Every row gives one point. Each table stands for the endless flat space through its points: a line for two points, a plane for three, and so on. Write the one point that lies in both, or say that there is none.

First (2 x 4)
[[ -5  32 -34  -4]
 [ -9  16 -18 -18]]
Second (3 x 4)
[[ -2  10 -23  -8]
 [-10  17   2   4]
 [  4  31 -44 -32]]
They share: no point

First (2 x 8)
[[-38  14 -24  -8  37  11   8   0]
 [-17  41   3  -2  13  17  -4   6]]
Second (3 x 8)
[[-21  40 -22  -2   3  29 -12  -4]
 [ -5  23 -16  -5  42  23 -13  -3]
 [-35  11 -11  -1  55   5  10   0]]
They share: no point

First (3 x 12)
[[ -9 -24   6  16  11  24 -19 -15  -9  22  27 -50]
 [-24 -11   1  12  17  11  -9 -34 -16   1  26 -42]
 [ -3 -20   4  21   2  32 -18 -10  -1  22  23 -45]]
Second (4 x 12)
[[-58 -13 -35  19  22  13 -26 -36  19   0  23 -47]
 [ 20   7  49  47 -42  33 -16  22 -23 -18  41 -39]
 [ 10  -2   8   8 -11  16 -29  -9  13  -8  35 -44]
 [-34  -8 -17  23  -1  25  -7 -27  -9   0   5 -30]]
They share: no point

First (2 x 18)
[[-25 -17  23 -14  12 -24 -24  -5  22 -40 -34  30  -6  14  14  36  37 -29]
 [-18 -14  27 -23  19 -16 -16   0  13 -47 -35  33 -13  22  18  42  44 -27]]
Second (5 x 18)
[[-42 -28   4 -13 -14 -35  -8  -5  22 -37 -41  40  -8  66 -20   4  13 -93]
 [-31 -15  30  44   1 -66 -47  10  40 -36 -28  30  36 -21   7 -26  52 -45]
 [-31 -14  15  17  -4 -46 -25  -1  41 -25 -35  40  15  16  -3  -6  37 -52]
 [-28   1  45  26  -5 -33 -57  18  50 -44 -44  15  15 -28  18   4  38 -41]
 [-18  33  39  16 -16   3 -46  15  82 -18 -68  24   0 -13  17  15  37 -40]]
They share: no point

First (2 x 24)
[[ -2  22 -21  -2 -13  13  10 -15 -21 -35   6   2   3 -26  17 -11 -11   3
   -4 -15  11  24  -2   3]
 [ -5  16 -48  10 -22  37  28 -27 -30 -29 -21 -16  21 -26  -1 -26 -29  18
   11   0   5  45  -2   6]]
Second (5 x 24)
[[-10 -33 -19   7  14  19   9  -7   0   9  34  -6 -31 -19  29  -6  -7  41
  -28 -27  -3  24 -10 -17]
 [-45   9 -38 -15 -23 -21  -4 -16   6   1  -8 -28  -7 -51 -10 -21 -17   8
  -15 -24  -3  20  12   1]
 [-38  25 -41 -11 -30 -15  -1 -21  -4 -17 -18 -26   5 -51 -13 -20 -21  -1
   -6 -17   5  24  14   7]
 [-38  10 -53  48 -13  -7 -25 -40   6 -45 -13 -50 -23 -66 -16  37 -39  11
  -30 -11  57  35  36  -2]
 [ 46  10   3   8  15  69  45 -20 -56 -33  31  42  19  14  58 -25   7  23
   14  -3  -5  47 -28 -10]]
They share: [ -3  20 -30   2 -16  21  16 -19 -24 -33  -3  -4   9 -26  11 -16 -17   8
   1 -10   9  31  -2   4]

First (3 x 24)
[[ 42  22  38  -3  -4 -10   0   3  -5  50  -4  31 -22  -6  -3  31   4  -5
    3 -25  12  25  -8  43]
 [ 56  20  54  -5  16  -2  -9  16  -5  73  -1  25 -34 -13  -5  41 -10   4
    0 -18  33  26 -15  55]
 [ 50  22  46  -8   7  -3  -4   9  -1  64  -2  31 -28 -11  -2  37  -3   3
    5 -21  24  29 -10  52]]
Second (2 x 24)
[[ 50  17  21  28 -14   1  -9  13   1  25 -34  31 -25  26 -14   8  17 -32
  -18 -15 -15  20  -3  46]
 [ 44  18  24  22 -15  -7  -5   8  -5  27 -25  29 -22  18 -12  13  15 -28
  -14 -20 -11  18  -5  40]]
They share: [ 32  20  30  10 -17 -23   3  -2 -17  31  -7  25 -16   2  -8  23  11 -20
  -6 -30  -3  14  -9  28]

First (5 x 24)
[[  4   0  25  32  18 -20  -6 -33 -14 -13 -29  17 -30  -8  12   9  12  30
   12   7  29  -4 -12  13]
 [ 15 -25  20   7  59 -39  -9 -27 -22 -55 -64   7 -39 -28  -2   3  38  32
  -10  -7  11 -51  -6  32]
 [-19 -19  30  37  46 -53 -40 -35   6 -39   2  63 -11  11  32 -19  47  29
   57  24   8 -35  13  48]
 [  6 -22  19  14  56 -38 -16 -25 -18 -49 -43  13 -36 -20   8  13  40  30
    8   3  21 -42   0  27]
 [ -2 -14  25  17  55 -46  -5 -18 -21 -51 -40  11 -30 -22  -2  13  39  32
    5   8  27 -41 -13  22]]
Second (6 x 24)
[[-32 -19  53  -9  52 -26  18 -23 -33 -18   0  20 -60  18  -5  -4 -23  29
   20  13  58  -1  17   0]
 [-44  -1  50 -20  48 -16  37 -23 -34 -17  10   7 -75  32 -22  -4 -27  43
   15  15  55   7  36   0]
 [-33 -18  24  33  16 -29  18  15 -17 -28 -29  -6 -65  34  11  37 -12  20
   46 -10  88 -23   4  19]
 [-11 -16  21  44  14 -34  10  -1 -10 -23 -25   6 -56  17  15  35  -7  21
   39  -6  72 -18  -3  22]
 [ 69 -11  12  87  14 -55 -24 -60  15  -3 -11  53 -13 -45  36  32  19  26
   12   6  14  -1 -29  31]
 [ -4 -13  13  16  -2  -5 -40 -18 -19 -40 -57   9 -38 -28  16 -14  21  -1
   37  27  24 -26 -38  16]]
They share: [  0  -4  23  31  26 -24 -12 -30 -13 -19 -22  19 -30  -7  16  15  20  29
  20  11  32  -9  -6  14]

First (5 x 24)
[[-26 -17 -20 -57 -26  19 -53 -19   1  -9  29  -6 -13 -35  17  -5 -54 -49
   46   7 -49 -15   6 -15]
 [ -9 -13  -3 -33 -14  19 -23  -1   9 -30   6 -15   0 -32  21   2 -28 -28
   49 -13 -40 -41   8 -16]
 [-18  18 -32 -49  18 -17 -24   3 -26 -47 -17 -14  -5   8   8  38 -11 -39
    1  -7 -42 -24  -6  -5]
 [-12 -31   0 -47 -33  11 -34 -37  29  22  33  -1   1 -66  46 -12 -51 -36
   41  -9 -40   7   4  -4]
 [ -4  20 -18 -29  28 -28  10  -1   1 -33 -32 -14   7  -5  36  47  10 -21
  -10 -21 -23 -11 -12  12]]
Second (2 x 24)
[[-29   9  -8 -51   5 -13 -15 -28  28  -4 -15 -41  11  -6  18   6 -46 -29
    3  -8 -28 -32 -35   0]
 [ 13 -15  -8 -21   5  11   3  14  -8 -40   9   1 -13 -42  54  30   8 -23
   51  -8 -34  -8  19 -12]]
They share: no point

First (4 x 24)
[[-35 -12  27 -22 -11 -57  17  -9 -72  54  52 -10  58  20  51  49  15 -11
   29   6  59  34  31 -36]
 [-13 -15 -12 -30 -21 -25  33  11 -47  25  11  20  12 -27  18   1  54 -43
   45 -27  20  -1   2  -6]
 [-61 -21  -8  16  -3 -45   1 -55 -35  27  41  16  34   3  22  35   4  29
  -15  13  26  -5   2 -24]
 [-53  -5  15  -3 -15 -66  20 -28 -64  50  50  -5  53   9  35  44   9  11
   12  12  54  26  20 -28]]
Second (4 x 24)
[[-16  -5  10  28  -1 -43 -10 -26 -49  -3  36   4  44  29  19  39  56   0
   35  -4 -19 -24  28 -16]
 [-17 -15  18  40 -17 -25  -1 -12 -36  16  25  25  34   8  20  45  38 -11
   28  -9 -10 -28  36 -23]
 [-20 -53  16  -2   1   9   4 -14 -39  21  28  40  10 -29  31  43  30 -36
   15 -22  19 -42  36 -34]
 [-29 -32  -5   7 -35  -9  19 -20 -18  36   7  40  13 -20  19  22   6  -6
   -9 -16  16  -9   6 -37]]
They share: no point

First (6 x 24)
[[ 53   2 -36 -64   1   2  13  -3  21   6  43 -32 -13  28  10  13  50  25
  -11  15  23 -27  -1 -36]
 [ 74   7 -25 -35 -21 -13  15   7  -1 -20  65 -56 -30  -4  23  50  19  41
  -23  11  -6 -20  -5 -13]
 [ 11 -33 -25 -18  -5  32 -25   8  44  14 -22   7 -11  58  13 -17  34 -11
  -19 -39  63  -9 -13 -24]
 [ -7 -19 -36  -7 -35   9 -18  12  36  -2  32  11 -12 -23  19  21 -12  32
  -53  12  28 -25 -64   8]
 [ 78 -15 -23 -21   6  -2   4   1 -16 -25  47 -69 -28  22  34  47  15  35
    7 -16 -28 -14  13 -29]
 [ 55 -35 -11  -8   8  21 -10  10  -5 -13  16 -48 -21  52  42  34  18  -1
    7 -40   5 -15   9 -32]]
Second (2 x 24)
[[ 29 -31 -43  16  -4  33 -29   7  25   5   3  -9 -17  35  18  24 -15  30
  -13 -33  11 -19 -19   2]
 [  5 -35 -19 -16 -12   1 -21   3  21 -19   7 -13 -17   3  26  -4  17  14
  -25 -21  19   1 -31 -26]]
They share: [ 17 -33 -31   0  -8  17 -25   5  23  -7   5 -11 -17  19  22  10   1  22
 -19 -27  15  -9 -25 -12]

First (3 x 24)
[[ 52  22  15 -20 -19   0 -13  23  -8  -2  23  37   6  24  -2  32   0  36
   27  38  20   5  16  33]
 [ 44  16  15 -18 -23   7 -19  21  -1   5  19  29  12  16  -1  30  -8  28
   26  34  13   9  13  28]
 [ 51  32  14 -17 -17 -14   0  20 -11 -14  30  45   4  23   2  28   2  48
   23  38  18  -5  14  42]]
Second (3 x 24)
[[  1  10  12 -14 -62  -5  -5   5  -3   4 -21  45  28  -7  15  35 -18 -10
   23  59  -1   3 -17  42]
 [ 39   6  -6   6 -16  17 -21  19  17  28  27  19  20   9 -11   7 -32  40
    3  17  -7  -9  23  26]
 [  6  12  19 -22 -55  -2  -9  12  -5  -2 -13  38  28  -9  12  29 -13  -1
   27  52   0   9 -13  34]]
They share: no point

First (3 x 24)
[[ 19  39 -14  27  33   5 -31   6 -28  35 -26 -24   6  22 -27 -15  13  42
   32 -16 -19 -38 -51  10]
 [ 26  57 -12  15  48   8 -20  15 -49  35 -23 -28 -10  26 -32  -6  -6  56
   22  -6 -29 -36 -72  28]
 [ 12   9 -14  57  10 -10 -56  -7   9  39 -33 -16  34   6 -22 -38  46  18
   58 -32   7 -48 -16 -20]]
Second (4 x 24)
[[-19  -8 -24   3  30  42 -44   3 -33  11 -48 -56  58   5   0 -20 -12   8
    4 -52 -17 -52 -30 -10]
 [-22  16 -17   3  34  32  -8  16 -38   4 -64 -30  34  25 -10  -3   7  30
   21 -41 -12 -38 -28 -15]
 [ -9  21 -49  29   5  46 -63 -24   0  20 -20 -44  44  33  21 -13   9  19
   -6 -14  -5 -11 -19  16]
 [ -1   6 -28  15  20  26 -54  -5 -17  27 -24 -48  38  17  -6 -28  12  14
   14 -34 -23 -46 -36  -8]]
They share: no point

First (3 x 24)
[[-22  28  32   0  40  41 -18  19  28  34  27   3  15 -16   4  13  18 -16
   13 -21  25  27  24 -38]
 [-18  30  41   3  12  15  -4  28  31  18  23  13  -9 -18  25  14  13 -39
   -3 -19  -1  32  -1 -37]
 [-32  26  47  -9  14  25  -8  28  19  32  25  29  -9 -20   7  12  11 -23
    5  -5   3  34   1 -51]]
Second (4 x 24)
[[-18  38  12  18  16  47  23  32  55  35  49  -4   8 -13  45  31  22 -31
   -7  -5  21  73  55 -14]
 [-10  49  35  22  54  41  -5  21  36  25  19  12   6  -2  23  -9  -6 -34
    9  -6  11  28  28 -52]
 [-28   5  34 -15   7   9 -19  23  21  16  27 -17  14 -39  13  39  43 -22
   -6 -51  23  19  -4 -12]
 [-22  48  12  32  34  51  39  34  51  29  45  -6  16 -13  61  19   8 -33
  -17   7  25  73  69 -22]]
They share: [-16  30  33   5  30  29 -12  22  33  24  25   1   7 -16  17  14  17 -29
   5 -25  15  28  15 -33]

First (3 x 24)
[[ -4  20 -13  22  22 -22   7  25   5   2  32  -4  27 -27  -2  10  -8 -35
  -10  -8 -20  -2  14  35]
 [ -7 -16 -23  42  52   4  21  41   4  22  24   7  49 -25 -17  39 -20 -47
  -19 -27  -6   1  14  27]
 [ -4 -25 -24  44  58   9  17  33  12  24  22   0  53 -20 -14  44 -23 -41
  -28 -19 -10  -5  11  22]]
Second (5 x 24)
[[ 13  15 -20  21  20   3   7  12  22  16  26 -16  28  -5   9  -4  -4 -28
  -10  -3 -27  -6   7  24]
 [-16  -3   1  43  44 -47   0   9   0   7  38 -16  21 -48 -29  28   1 -66
  -11  -6 -22 -22  26   7]
 [ -6 -12 -10  22  29 -34  11  32  16  -7  27  -7  44 -40 -17  34 -30 -15
  -43  19 -22   4  -5  50]
 [  3 -48   9  40  31 -25  36  47  35   5  28 -22  29 -53 -50  37 -21 -31
  -44  21 -24  -1 -17  31]
 [ 11 -14 -25  32  29 -53  -2 -29   3  43  20 -24  41 -27 -44 -19   7 -83
    2  11 -28   1  11   1]]
They share: [ -1  11 -14  24  28 -17   3  17  13   4  30 -11  31 -22   1  15 -11 -29
 -19   0 -24  -8  11  30]

First (3 x 24)
[[ -5 -22 -43 -44   8 -21  26 -17  44 -32 -12   3 -10 -29 -19  -1   6 -38
   13  16  56  33 -12  -8]
 [-16 -15  15   6  32 -39  21  19  -8  18  -9 -15 -23 -29 -17  38 -50 -15
    7  30  16   1  17 -29]
 [-16  -1 -12 -15  25 -42  33  14   9  -3  -3 -18 -16 -40 -24  17 -30 -35
    6  36  35  14  -2  -5]]
Second (6 x 24)
[[ -4   4  -7 -56  31  -4  26  42  61   0  25  47 -48 -44  -2  17 -45  26
   11  70  35  14   1 -50]
 [ -3  -6 -20 -30  17 -23   8 -10  26 -15  13   3 -36 -33 -29  17 -68   2
   29  32  -5  28   8 -29]
 [-30  -7  10 -27  27  -6  59  20  29  36  16  12 -55 -43   9  24  -6   4
   14  37  56 -19 -27 -50]
 [-23 -11  12 -27   7 -39  61  11  20  23  -1 -13 -54 -14  13  34 -33   7
  -14  31  29 -10   1 -61]
 [-18 -52  10 -46  14 -50  57  33   6  29 -29 -14 -49 -10  35  63  -5 -27
  -24  45  62  -3   7 -41]
 [-19 -54   8 -34  31 -47  46  66  12  27 -33  11  -8 -21  31  53  16 -42
  -29  54  95 -12  18 -39]]
They share: no point

First (4 x 24)
[[ -8  24  -4  17 -26 -28 -31 -34 -27 -29  20  19   5 -29   8   6 -38  -1
   20 -14 -52 -59 -52  -5]
 [-53  32  -5 -32  35 -68 -14 -33  27  47 -14   5  -9  55 -57 -24  16  13
   51  13 -19 -12  15  -5]
 [-41  30 -11 -17  14 -48 -14 -25   6  20   1   3  -9  25 -42  -3   0  15
   32  -4 -17 -21 -10   4]
 [ -1  15 -25  14 -44   3  -7  -8 -48 -50  42  21  -1 -55   0  41 -40  -3
   -4 -44 -18 -40 -70  11]]
Second (3 x 24)
[[-16  20 -36   1 -25  -5  19 -29 -36  -4   5  49   8   3 -14  35 -44 -11
   38 -21 -28 -40 -11 -16]
 [ 12  51 -36 -12 -45 -38  -5 -15 -10 -36   0  20  13 -16 -14   8 -12  -5
   13  -5 -22 -37 -31 -20]
 [-28   5 -12  -2 -13 -20   7 -23 -18  -4  26  34  -1  -6 -26  14 -20  -5
   23 -33 -10 -19 -23  -4]]
They share: no point
